Each point is reached from the start by the listed moves, each made 0, 1 or 2 times, or once backwards (-1), plus a little noise. Say if it took an odd or an even number of moves. Then give how often each move was made.
(in the rows, 128 means zero)

Moves:
(1): [142 105 131 165]
(2): [155 135 134 123]
(3): [124  86 131 104]
Start: [122 129 118 112]
Points:
[188 120 132 140] => odd (1, 2, 0)
[140  53 129  61] => odd (0, 1, 2)
[153 125 120 208] => odd (2, 0, -1)

Moves:
(1): [138 143 124 132 117 126 146 123]
(2): [108 143 132 137 112 127 112 126]
(3): [115 109 133 105 134 126 163 123]
(4): [121 117 133 139 130 141 130 122]
(5): [120 147 144 140 134 120 123 152]
(6): [131 131 138 108 133 149 130 126]
(7): [118 127 112 121 140 142 148 127]
(8): [145 119 112 123 111 132 135 147]
Start: [129 129 142 123 133 109 132 123]
Points:
[123 108 153 127 124  73 145 121] => odd (0, 0, 1, 0, 0, -1, -1, 0)
[154  47  68  84 147 169 190 137] => even (-1, -1, 0, 1, -1, 0, 2, 2)
[176 130 117  35 135 151 249 130] => odd (2, -1, 1, -1, 0, 2, 1, 1)
[ 97 186 135 135 112 147 104  72] => even (1, 2, -1, 0, -1, 1, 1, -1)

Moves:
(1): [148 113 127 123 143 115 132 122 130 112 154 119 135]
(2): [138 143 115 141 127 131 109 124 149 160 143 118 141]
(3): [121 112 142 146 138 120 140 135 166 109 131 133 134]
(4): [137 105 134 123 130 129 118 122 133 141 116 128 130]
(5): [108 132 113 118 150 127 136 126 126 138 134 137 133]
(6): [142 125 118 133 137 146 150 141 134 129 134 141 124]
(7): [124 109 110 139 109 109 132 129 121 147 129 137 134]
(8): [130 122 136 127 131 124 120 157 123 127 135 132 110]
(9): [119 127 102 100 119 119 117 142 147 112 119 125 138]
(10): [140 132 130 117 128 110 141 136 135 137 112 115 129]
(11): [124 138 135 117 111 133 136 102 139 141 154 133 125]
(12): [136 141 132 128 123 117 123 130 132 143 130 158 158]
Start: [148 149 129 111 129 119 120 123 129 131 132 118 124]
Points:
[124  77  77  84  67  32  55 173 215 202  73 112 158] => even (-1, 1, 1, 2, 0, -1, 2, 1, 2, 1, 0, 0)
[220 104 200 174 181 118 133  68 231  95 186  83 160] => even (2, 1, 2, 1, -1, 0, -1, -1, -1, 0, 0, 0)
[215 191 118 168 182 146 120 172 229 176 153 174 203] => odd (0, 2, 1, 0, 0, 2, -1, 0, 0, 0, -1, 2)
[124 143 132 165 249 140 167  61 205  76 241  87 143] => odd (2, 1, 2, -1, 2, 0, -1, -1, -1, -1, 0, -1)

Moves:
(1): [124 123 135 124 124 125 130 148 126 136 140 122 121 130 133 138 128 122
 113 126 128]
(2): [125 141 133 130 133 119 121 129 141 128 132 125 133 132 125 138 121 129
 132 122 125]
(3): [134 132 133 130 134 117 118 127 125 120 137 127 114 121 140 127 126 121
 122 121 123]
(4): [135 133 122 131 125 126 131 126 131 128 131 122 117 120 124 131 123 132
 125 132 131]
(5): [122 124 125 133 141 117 129 128 123 127 132 139 137 131 145 130 117 122
 119 135 134]
(6): [129 126 131 116 126 131 134 131 127 133 127 132 124 109 128 136 129 139
 120 125 121]
(7): [121 137 137 144 111 137 118 125 144 139 124 116 137 124 135 138 142 134
 132 137 126]
(8): [120 127 127 133 118 130 123 128 132 108 133 126 126 140 130 134 128 128
 124 132 129]
(9): [128 122 127 125 126 124 127 129 139 125 143 125 129 117 121 121 133 129
 131 142 114]
(10): [120 129 128 110 128 132 110 139 121 148 117 137 122 120 136 115 122 128
 144 113 136]
(11): [124 128 131 123 124 134 113 123 123 128 135 122 122 121 117 137 138 136
 132 135 131]
(12): [125 116 138 123 129 129 132 124 129 122 135 138 115 130 130 124 124 126
 134 123 130]
(13): [134 148 136 138 123 116 129 144 134 131 138 130 140 109 126 122 134 125
 126 119 137]
(14): [133 118 149 123 131 120 101 133 132 118 123 114 123 152 141 131 114 134
 130 132 125]
(15): [140 124 111 132 138 130 136 121 147 118 136 125 134 127 135 131 144 121
 126 130 136]
(16): [121 108 127 124 109 142 129 120 125 136 113 122 145 128 110 129 119 116
 142 130 137]
(17): [132 123 118 131 136 126 126 123 132 131 124 142 116 118 122 125 140 122
 120 131 127]
(18): [121 114 127 127 127 124 124 118 127 136 125 127 124 122 119 127 131 138
 134 125 131]
(19): [128 128 116 141 136 132 126 132 127 129 126 134 131 119 120 129 132 124
 146 126 134]
(20): [122 135 131 132 125 115 137 132 133 113 124 120 131 129 131 138 139 123
 127 141 130]
Start: [128 123 128 127 135 135 154 137 125 139 134 122 122 134 119 134 125 135
 119 119 138]
Points:
[105 175 152  76 106 123  78 186  97 191 132 105  70  78  68 169  98 182
 140  59 168] => even (1, 2, 0, 2, -1, 1, -1, 1, -1, 2, 2, -1, 1, 0, -1, 0, 0, 1, 0, 0)
[120 144 146 152 167  47 166 192 124 110 248 176  53  23 162 145 200  85
  39 147 154] => even (2, -1, 2, 0, 2, 0, 0, 0, 1, 0, 2, 2, 2, -1, 0, -1, 2, 0, 0, 2)
[ 45 126 120 102  86 130 142 175  93 167 133 119 177  68  52 202  83 144
 147 119 191] => odd (1, 2, -1, 1, 2, 2, -1, 2, 0, 1, 2, -1, 1, -1, -1, 2, -1, 1, 1, 1)
[108 128 146 130 156  87 170 205  96 179 103 164 110  68  84 108 145 111
 168  53 182] => odd (1, 0, 0, -1, -1, 0, -1, -1, -1, 1, -1, 1, 2, 0, -1, 0, 1, 2, 2, 2)
[128 100 134  75 129 125  60 178 130 104 163 128   7  53  84 168 127 120
 145 112 146] => even (1, 1, 2, 2, -1, 2, -1, 2, 1, 2, 2, 1, 0, 1, 0, 1, 2, -1, 2, 1)
[ 83  74 203  76  49 189  31 168  77 194 102  78 106 142 124 122  81 131
 179  81 149] => odd (1, -1, 2, -1, -1, 0, 1, 1, 0, 2, 1, 0, 0, 1, -1, 2, -1, 0, 0, -1)

Moves:
(1): [131 129 147 125 120 116 137 133 141 129 125 132 120 129 137 131 135 131
 126 132 129 131 131 120 128 154]
(2): [145 118 146 124 131 130 140 128 110 122 136 130 128 135 147 119 142 124
 120 134 126 134 103 132 142 140]
(3): [130 132 131 133 117 136 128 122 126 130 128 134 115 132 137 136 133 136
 132 130 142 137 136 134 137 136]
(4): [112 146 119 131 131 123 109 118 123 119 121 119 115 142 117 135 127 116
 109 116 127 131 121 128 144 129]
(5): [137 123 127 125 136 123 130 139 127 130 129 145 127 139 139 127 125 132
 124 124 118 123 124 133 130 120]
(6): [122 126 133 136 137 127 123 131 130 128 129 124 132 122 127 137 134 129
 131 134 128 118 118 132 113 121]
(7): [121 126 128 117 124 129 127 142 137 139 108 124 130 130 103 139 122 128
 139 121 127 131 128 134 131 146]
(8): [126 132 137 125 139 141 131 127 130 123 140 124 126 130 130 117 125 134
 131 124 132 125 128 131 126 122]
(9): [138 137 130 125 122 129 128 128 135 134 128 133 123 140 118 137 122 122
 140 142 110 123 122 121 134 145]
(10): [131 128 126 116 127 125 124 125 129 131 120 122 131 122 132 139 138 131
 129 118 130 131 121 120 124 123]
(11): [147 129 117 117 135 138 142 150 121 124 131 121 132 134 131 131 134 135
 126 135 118 125 117 126 131 134]
(12): [126 130 118 119 131 129 129 133 123 141 122 132 131 131 136 128 126 119
 128 130 139 127 138 128 125 126]
(13): [123 129 138 121 125 130 124 127 128 127 123 128 121 128 127 138 124 130
 125 139 140 127 133 126 142 118]
(14): [114 134 137 116 115 130 126 135 125 130 142 122 135 139 119 131 136 127
 126 122 133 124 127 130 119 137]
(15): [137 124 135 139 131 139 141 127 124 125 127 129 121 140 141 127 112 134
 117 127 126 126 123 130 127 112]
(16): [136 128 133 126 132 114 131 130 126 130 123 121 123 121 118 129 131 123
 129 127 133 123 138 123 121 135]
(17): [126 147 118 125 136 138 132 122 130 119 130 133 107 121 134 125 131 121
 122 113 127 131 118 132 122 106]
(18): [126 127 122 127 129 128 125 132 126 128 132 129 117 125 127 122 130 131
 131 131 124 125 122 119 123 130]
(19): [128 132 130 117 118 129 122 142 130 149 127 123 134 126 119 126 138 123
 132 134 133 123 128 126 134 152]
(20): [132 121 113 129 145 140 118 135 114 115 144 142 118 109 141 134 109 132
 118 111 138 127 136 137 135 116]
(21): [120 122 123 136 136 127 137 126 133 135 132 137 130 123 124 142 136 134
 130 135 114 122 137 118 129 126]
(22): [129 131 127 138 141 139 130 128 136 116 126 140 128 129 120 127 127 121
 126 120 134 120 133 131 127 123]
(23): [129 138 132 130 133 126 116 145 123 134 126 129 124 135 118 131 119 122
 124 126 134 137 121 130 124 125]
(24): [122 130 130 128 121 129 126 132 123 123 128 127 126 130 137 134 131 124
 128 123 121 127 141 123 130 130]
Start: [121 125 127 125 126 129 114 135 125 122 121 140 125 125 122 123 135 127
 137 120 132 134 130 132 134 122]
Points:
[190 117 247  62  99 165 159 172 120 181 127 144  83 123 212 174 149 171
 147 162 211 133 133 123 172 184] => odd (2, 1, 2, -1, 0, 1, 0, 2, 1, 2, 0, 1, 2, 0, 2, 1, 0, -1, 2, 1, 0, -1, 0, 0)
[122 206 170  64 147 178 120 228  79 110 162 135  67 235 162 148 163 121
  64  94 142 124  68 152 171 145] => odd (1, 1, 1, 2, 2, 1, 0, 2, 0, 0, 2, 1, 1, 2, 1, 0, 1, 0, 1, 0, 0, 0, 1, 1)
[ 86 227 156  66 140 171 107 173 116  61 141 113  76 172  77  87 178  61
  77  21 184 139 116 172 171 183] => odd (1, 1, 0, 2, 0, -1, 1, 2, -1, -1, 1, 0, 0, 2, -1, 1, 2, -1, 1, 0, -1, 2, 0, 1)
[ 72 144 150 178 157 120  65 182 106 131 130 187  92 161  47 249  71  87
 121 104 144 100 196 149 123 148] => odd (0, 0, 1, 1, 0, 2, 1, -1, 2, -1, -1, 1, 0, 2, 1, 2, -1, -1, -1, 2, 2, 1, 2, 1)
[151  94 176  48 159 133 104 230  98 147 183 168 115 117 192 151 173 177
 136 138 179 110  97 142 151 193] => odd (2, 1, 1, 0, 2, 2, 0, 2, 0, 1, 1, 1, 1, 1, -1, 0, -1, 1, 1, 2, 0, -1, 0, -1)
[190 106 140 174 221 210 155 141 138  39 159 214  42  86 157 157  50 189
 146 123 168  76 207 162 152  41] => even (0, -1, 2, -1, 1, 1, 0, 2, 1, -1, 1, -1, 2, -1, 1, 2, 0, 0, -1, 2, 0, 2, -1, 0)

Moves:
(1): [141 133 130 123 121 122 135 126 139 126 139 127 121 123 132 127 127 142
 126 136 131 124 114 143]
(2): [124 127 121 126 123 127 122 134 122 143 135 119 131 127 128 113 125 130
 122 118 130 130 125 141]
(3): [113 132 132 117 114 134 123 136 129 125 133 121 130 117 133 129 129 128
 131 124 122 138 121 131]
(4): [126 122 128 131 116 127 128 126 130 127 124 131 135 128 132 129 122 126
 116 116 128 133 109 133]
(5): [119 131 126 126 133 140 132 117 127 131 133 132 132 133 116 126 131 126
 125 125 130 117 119 123]
(6): [127 125 125 138 121 132 127 127 126 128 131 120 131 125 129 133 130 132
 132 114 126 115 134 126]
(7): [130 138 131 121 124 129 132 132 127 128 119 131 135 134 131 130 132 131
 129 129 130 128 133 122]
(8): [138 125 133 131 132 126 131 131 124 126 130 122 122 132 114 129 126 125
 136 123 135 127 123 136]
(9): [121 120 128 124 135 123 132 132 133 136 133 127 130 116 127 128 127 125
 135 119 126 122 117 130]
(10): [122 138 130 129 135 139 131 126 128 136 128 134 128 128 136 139 123 122
 128 120 111 128 120 133]
(11): [130 128 131 128 140 134 119 130 128 125 138 127 151 112 130 120 126 126
 129 124 134 125 121 136]
(12): [121 123 139 127 131 130 135 125 144 125 113 122 103 122 140 120 149 132
 129 122 125 133 134 126]
(13): [136 117 130 134 122 118 125 133 118 119 128 120 138 125 135 127 155 127
 134 134 123 115 135 125]
(14): [135 134 127 125 126 135 126 122 135 133 133 121 133 127 136 123 127 127
 135 132 134 131 126 120]
(15): [132 135 127 131 123 129 134 121 127 129 122 117 125 125 130 123 124 134
 132 133 129 129 131 136]
(16): [131 123 129 112 124 133 120 130 129 134 128 113 134 126 134 130 113 129
 117 135 132 128 121 137]
(17): [112 137 122 139 141 143 137 137 129 137 130 132 119 126 139 127 147 130
 135 143 139 124 122 133]
(18): [124 116 130 137 134 126 133 130 119 134 131 130 117 124 121 135 135 139
 121 125 128 137 122 126]
(19): [127 137 114 126 130 134 120 118 134 126 121 134 138 119 121 138 137 124
 130 124 138 133 126 135]
(20): [141 117 129 126 117 125 129 122 122 130 130 147 123 125 132 126 129 124
 140 132 136 122 134 129]
(21): [123 133 140 130 130 120 119 123 131 133 122 125 122 121 137 122 133 127
 127 129 128 124 124 121]
(22): [127 124 115 125 116 142 118 137 127 137 126 128 139 129 120 122 116 137
 123 123 113 129 123 127]
(23): [141 133 135 125 135 127 134 133 130 129 135 126 124 113 123 131 120 112
 125 129 131 133 128 122]
(24): [125 132 120 115 127 128 125 132 129 127 123 120 122 127 143 118 119 132
 129 112 126 130 120 127]
Start: [125 137 120 139 137 139 138 123 120 130 140 157 146 117 120 136 101 116
 121 126 122 122 127 133]
Points:
[134 130 146 138 185 114 170 161  87 153 115 128 120  81 122 180 151 100
 151 189 194 131 102 134] => odd (-1, -1, 0, 0, -1, -1, 2, 2, 2, -1, -1, -1, 1, 0, 1, 2, 2, 2, 1, 0, 1, -1, 1, 0)
[153 181 186  64  98 135 102 148 133 129 155   7 197  38 191  65  90 110
 110 137 140 129 167 138] => even (0, 2, 2, -1, 0, 1, 2, -1, -1, -1, 2, 1, 1, 1, 2, 2, -1, -1, -1, -1, 1, -1, 2, 0)
[185 144 174  95 170 169 147 128 141 156 173  92 158  77 159 152 112 148
  93 114  73  69  75  85] => odd (2, -1, -1, -1, 2, 1, 2, 0, 0, 2, 1, 1, 2, 2, -1, 2, -1, 2, -1, -1, 1, 1, 2, 1)
[ 88 188 104 162 187 193 142 111 135 181 127 204 184  46 168 104 134 102
 137 108 138  88  71 135] => even (0, 0, -1, 1, 1, 0, 1, -1, 1, 1, 2, 0, 0, 0, 1, -1, 2, 0, 1, 1, 2, 1, 1, 1)
